Rows are points. The points of each table are mixes of a few directions, plus a little noise. Count the directions of each table, and those that both share. Where both have some left over, give the other angles between the two spaces (their principal angles), to ten degrees, smallest first.

First (6 x 3):
[[-0.7  0.4 -0.6]
 [ 5.3 -4.7 -3.1]
 [-4.8  3.6 -0.1]
 [-0.5  1.4  4.1]
 [ 0.4  0.0  1.5]
 [ 0.2 -0.6 -1.8]]
Second (5 x 3):
[[ 2.7 -2.7 -2.8]
 [-4.8  3.5 -0.1]
 [ 0.6  0.5  4.2]
 [-0.7 -0.4 -3.8]
 [ 2.1 -1.0  2.5]]
Directions: first 2, second 2, shared 2

First (9 x 6):
[[ 5.2 -2.7  1.6  3.7 -0.9 -1.9]
 [ 2.0 -0.9 -2.8 -1.0 -0.5 -4.9]
 [-0.2  4.8 -3.5 -1.7  0.9  1.7]
 [ 0.5 -0.6  4.1  3.3  0.4  4.3]
 [-5.5  0.5  3.4  0.0  1.7  5.3]
 [ 1.1  0.8 -0.2 -1.0 -2.3  0.9]
 [ 1.2  0.6 -0.8 -0.8 -1.4 -0.3]
 [-0.5 -0.3 -2.7 -4.2 -2.9 -3.4]
 [-3.8 -2.2  1.0  1.7  4.9 -1.8]]
Second (6 x 6):
[[ 1.7  0.7  2.0 -0.3 -3.8  3.6]
 [ 1.5  0.6  1.5  1.4 -0.7  2.7]
 [-5.1 -2.6  0.5 -0.6  3.3 -2.7]
 [-1.1 -0.7 -4.6 -4.8 -1.5 -6.4]
 [ 2.6 -0.6  2.0  4.8  2.7  1.3]
 [ 0.5  2.5 -1.4 -0.6  0.0  1.6]]
Directions: first 4, second 4, shared 4

First (7 x 9):
[[  3.1   6.8  -1.8 -12.4   1.5  -2.9  -2.3  -0.6   1.5]
 [  1.3   2.7  -0.7  -4.8   0.7  -1.0  -0.9  -0.1   0.4]
 [ -1.2  -2.0   0.5   2.6  -0.8   0.2   0.6  -0.5   0.4]
 [ -1.4  -1.7   0.4   1.4  -0.9  -0.2   0.4  -1.1   1.0]
 [ -1.0  -1.2   0.3   1.0  -0.7  -0.1   0.4  -0.7   0.7]
 [ -0.4  -3.2   0.7   8.7   0.3   2.9   1.4   2.2  -3.1]
 [ -0.2  -1.4   0.3   3.5   0.1   1.1   0.6   0.9  -1.3]]
Second (7 x 9):
[[-1.0  3.5 -0.9 -5.0  2.5 -1.3 -0.3  0.7 -0.1]
 [ 5.3  2.3 -3.0  4.8  4.8  3.2  5.1  0.7 -4.2]
 [-3.6  2.1 -1.4 -3.5 -0.2 -1.2 -1.2 -2.7 -0.3]
 [ 0.0 -4.9  2.5  4.9 -1.6  0.4  1.6  1.2  2.5]
 [ 2.2 -3.6  1.8  1.5 -3.4 -0.2 -0.3 -0.8  2.9]
 [-3.9 -1.6  1.3  0.3  0.3 -1.0  0.7  0.4  2.0]
 [ 0.9  2.3 -0.2 -3.0 -2.4  0.2 -5.5  0.8 -2.9]]
Directions: first 2, second 5, shared 2

First (10 x 12):
[[-1.4  0.8  1.7  1.7  3.0 -8.0  4.8  4.6 -1.7  2.7 -0.3 -1.9]
 [ 4.2  1.3  1.0 -2.6 -4.5 -0.8 -0.4 -3.4 -3.0 -1.5 -3.3  2.2]
 [-1.2 -0.2 -1.1 -1.5  1.9  0.7  0.4 -0.4  0.5 -0.7 -0.5  0.1]
 [-1.2  4.4  0.9 -0.1 -1.0 -4.2  4.4 -1.6 -4.2 -6.4 -5.1  2.9]
 [ 1.0  1.1  1.3  1.5 -2.3 -1.1  0.1 -0.5 -1.2 -0.8 -0.5  0.5]
 [-3.0 -1.9 -3.0 -2.9  4.9  3.3 -0.2  0.1  2.6 -0.1  0.5 -0.5]
 [ 0.5 -2.4 -1.9 -1.5 -0.3  7.0 -4.4 -2.3  3.1  0.3  2.0  0.1]
 [-0.4 -0.9  0.0  0.3  1.3 -0.9  0.4  1.5  0.6  1.8  0.9 -1.1]
 [ 1.1 -0.6  2.1  7.7 -5.2  4.6 -5.4  0.6  2.8  1.3  6.0 -1.5]
 [ 0.4 -1.8 -0.7 -2.5  2.3 -0.9  0.3  1.0  0.6  3.1  0.2 -1.0]]
Second (10 x 12):
[[-7.2 -9.1 -0.4  0.9 -4.6  0.6  4.7 -2.2 -6.1 -2.1 -2.8 -7.0]
 [-3.6 -4.5 -0.2  0.4 -2.3  0.3  2.3 -1.1 -3.0 -1.1 -1.4 -3.4]
 [ 2.5  3.2  0.1 -0.3  1.6 -0.2 -1.6  0.8  2.1  0.7  1.0  2.4]
 [-3.7 -4.7 -0.2  0.5 -2.4  0.3  2.4 -1.2 -3.1 -1.1 -1.4 -3.6]
 [ 0.7  0.8  0.0 -0.1  0.4 -0.1 -0.4  0.2  0.6  0.2  0.3  0.6]
 [ 1.2  1.5  0.1 -0.2  0.8 -0.1 -0.8  0.4  1.0  0.4  0.5  1.2]
 [-0.1 -0.1  0.0  0.0  0.0  0.0  0.0  0.0 -0.1  0.0  0.0 -0.1]
 [ 1.2  1.6  0.1 -0.1  0.8 -0.1 -0.8  0.4  1.0  0.4  0.5  1.2]
 [ 1.2  1.5  0.1 -0.2  0.8 -0.1 -0.8  0.4  1.0  0.4  0.5  1.2]
 [ 7.8  9.9  0.4 -0.9  4.9 -0.6 -5.1  2.4  6.5  2.3  3.0  7.5]]
Directions: first 4, second 1, shared 0; angles 80

First (10 x 14):
[[-5.2 -1.1  6.1  3.4  2.2 -1.4 -4.3  0.5  2.9 -0.2  5.6  2.3  4.5 -0.5]
 [ 1.0  0.2 -1.2 -0.6 -0.4  0.3  0.8 -0.1 -0.5  0.0 -1.0 -0.4 -0.8  0.1]
 [ 1.2  0.2 -1.4 -0.7 -0.5  0.3  0.9 -0.1 -0.6  0.0 -1.2 -0.5 -1.0  0.1]
 [ 5.3  1.1 -6.2 -3.5 -2.3  1.4  4.4 -0.6 -3.0  0.1 -5.6 -2.4 -4.6  0.6]
 [-0.6 -0.2  0.8  0.4  0.3 -0.2 -0.6  0.1  0.3  0.0  0.7  0.3  0.6 -0.1]
 [ 4.4  1.0 -5.1 -2.9 -1.9  1.2  3.6 -0.5 -2.5  0.1 -4.7 -1.9 -3.8  0.5]
 [-4.0 -0.9  4.6  2.6  1.7 -1.1 -3.3  0.4  2.2 -0.1  4.3  1.8  3.5 -0.4]
 [ 1.9  0.4 -2.2 -1.3 -0.8  0.5  1.6 -0.2 -1.1  0.0 -2.0 -0.9 -1.6  0.2]
 [-6.9 -1.4  8.0  4.5  2.9 -1.9 -5.7  0.8  3.8 -0.2  7.3  3.0  5.9 -0.8]
 [ 3.0  0.6 -3.5 -2.0 -1.3  0.8  2.4 -0.3 -1.7  0.1 -3.2 -1.3 -2.6  0.3]]
Second (8 x 14):
[[-0.8 -3.0 -0.2  2.0 -0.1  0.8 -2.0 -0.8  2.6  0.7  2.3  1.8  0.3  0.2]
 [ 3.2  0.6 -3.4 -2.2 -1.6  1.0  2.3 -0.4 -1.1  0.4 -3.7 -1.3 -2.6  0.4]
 [ 1.2  0.1 -3.8 -0.1  0.3  0.0  2.6 -0.1 -4.7 -1.3  1.0 -1.1 -2.0 -0.1]
 [ 2.4  4.5 -2.2 -3.4 -0.1 -0.9  4.4  1.1 -5.7 -1.4 -3.7 -3.4 -1.5 -0.4]
 [-1.7  2.0  9.3 -1.9 -1.3 -0.3 -4.8  0.8 10.5  3.0 -4.8  1.3  4.1  0.4]
 [-2.3  0.9  5.6  0.1  0.3 -0.6 -3.1  0.6  4.8  1.1 -0.5  1.1  3.1 -0.1]
 [-0.6 -2.8 -2.6  2.3  0.7  0.3 -0.2 -0.8 -1.8 -0.8  4.0  1.0 -0.8 -0.1]
 [-1.3 -2.3 -2.8  2.8  1.6 -0.3  0.6 -0.3 -4.2 -1.6  5.5  0.6 -0.4 -0.5]]
Directions: first 1, second 3, shared 1

First (11 x 20):
[[-7.8 -0.8 -5.0  4.4  1.6 -2.0  3.0 -4.2  0.8  3.2  2.3  1.7 -0.3  0.8
   2.7  1.3 -5.8 -3.6 -4.6  5.5]
 [-1.5 -0.3  0.6 -1.6 -2.6  1.0 -0.5 -0.4 -3.9  1.6 -2.9 -2.7  5.8  5.9
  -7.3 -0.2 -1.1 -3.2 -1.7  2.7]
 [ 2.2  1.8 -1.5  0.6 -1.1  0.7  0.0  1.6  1.2 -0.4  2.7  0.1 -2.6 -2.8
   1.6 -0.8  1.7  1.8  1.3 -2.1]
 [ 7.3 -4.3  5.3 -1.8 -1.3  1.6  1.0 -0.3  4.8  0.9 -2.9 -4.5  0.1 -4.6
   1.7  2.5  4.3 -2.9 -2.2 -2.9]
 [ 0.4  0.3 -1.2  0.5  0.8  1.8  0.6  2.0 -4.4 -2.2  0.0  1.8  0.1  2.4
  -1.9  0.5 -0.8 -0.2 -0.8 -0.5]
 [ 2.5  0.3  1.4 -1.0  1.0  0.6 -0.8  1.8 -0.8 -2.4 -0.6  1.2 -1.2 -0.6
   0.5 -0.3  1.5  2.1  1.8 -2.3]
 [ 2.6  3.1  1.4 -3.7 -0.5 -0.5 -0.3  0.3  1.0 -0.6 -1.3 -0.4 -1.9 -3.7
   0.4 -1.2  1.4  1.3  3.5 -3.4]
 [-0.6  1.8 -1.3 -0.9  0.8  0.2  1.3  0.0 -2.1 -0.8 -0.6  1.3 -1.0 -0.5
  -0.3  0.1 -1.7 -0.8  0.0 -0.8]
 [ 0.7 -0.9  4.1 -1.9  2.5 -1.6 -2.9  0.7  0.8 -2.4 -2.1  1.5 -0.2  0.3
   1.1 -0.9  1.7  4.2  4.0 -1.3]
 [-0.9  2.7  2.0 -2.6  0.0 -2.6 -4.2  0.7  0.9 -0.8 -0.1  0.5  0.5  1.0
  -1.1 -3.4  1.8  5.8  6.4 -0.6]
 [-4.8 -3.5 -6.0  8.0 -1.0  0.8  3.1 -2.2  1.5  3.8  5.4 -0.5  0.5  1.5
   2.5  2.2 -3.0 -4.3 -7.6  5.7]]
Second (9 x 20):
[[ -1.0  -0.7  -1.8   1.4   0.4   1.8   1.6   0.7  -4.1  -0.9  -0.3   1.1
    1.1   3.0  -2.0   1.4  -2.1  -2.5  -3.0   1.0]
 [ -0.3  -0.2  -0.6   0.5   0.2   0.6   0.5   0.2  -1.4  -0.2  -0.1   0.4
    0.5   1.0  -0.7   0.5  -0.7  -0.9  -1.1   0.3]
 [  0.0   0.1   0.2  -0.1   0.0  -0.2  -0.1   0.0   0.2   0.1   0.0  -0.1
   -0.1  -0.2   0.1   0.0   0.2   0.2   0.2  -0.1]
 [  1.0   0.6   1.7  -1.2  -0.4  -1.8  -1.6  -0.7   4.1   0.8   0.3  -1.0
   -1.1  -2.9   1.9  -1.3   2.1   2.5   2.9  -0.9]
 [  0.9   0.6   1.6  -1.2  -0.3  -1.8  -1.5  -0.7   4.1   0.9   0.2  -1.1
   -1.0  -2.8   2.0  -1.3   1.9   2.4   2.8  -0.9]
 [ -0.4  -0.4  -0.8   0.7   0.2   0.9   0.7   0.3  -2.1  -0.4  -0.1   0.5
    0.5   1.4  -1.0   0.7  -1.0  -1.2  -1.5   0.4]
 [  1.2   1.0   2.2  -1.6  -0.5  -2.4  -2.2  -0.9   5.4   1.1   0.4  -1.3
   -1.4  -3.8   2.7  -1.7   2.7   3.3   3.9  -1.3]
 [  1.7   1.3   3.1  -2.1  -0.8  -3.1  -2.7  -1.2   7.1   1.5   0.5  -1.8
   -1.8  -4.9   3.5  -2.3   3.6   4.3   5.2  -1.7]
 [ -3.1  -2.3  -5.6   4.0   1.3   5.8   5.1   2.3 -13.1  -2.6  -0.9   3.4
    3.4   9.3  -6.5   4.3  -6.5  -7.8  -9.5   3.1]]
Directions: first 6, second 1, shared 1
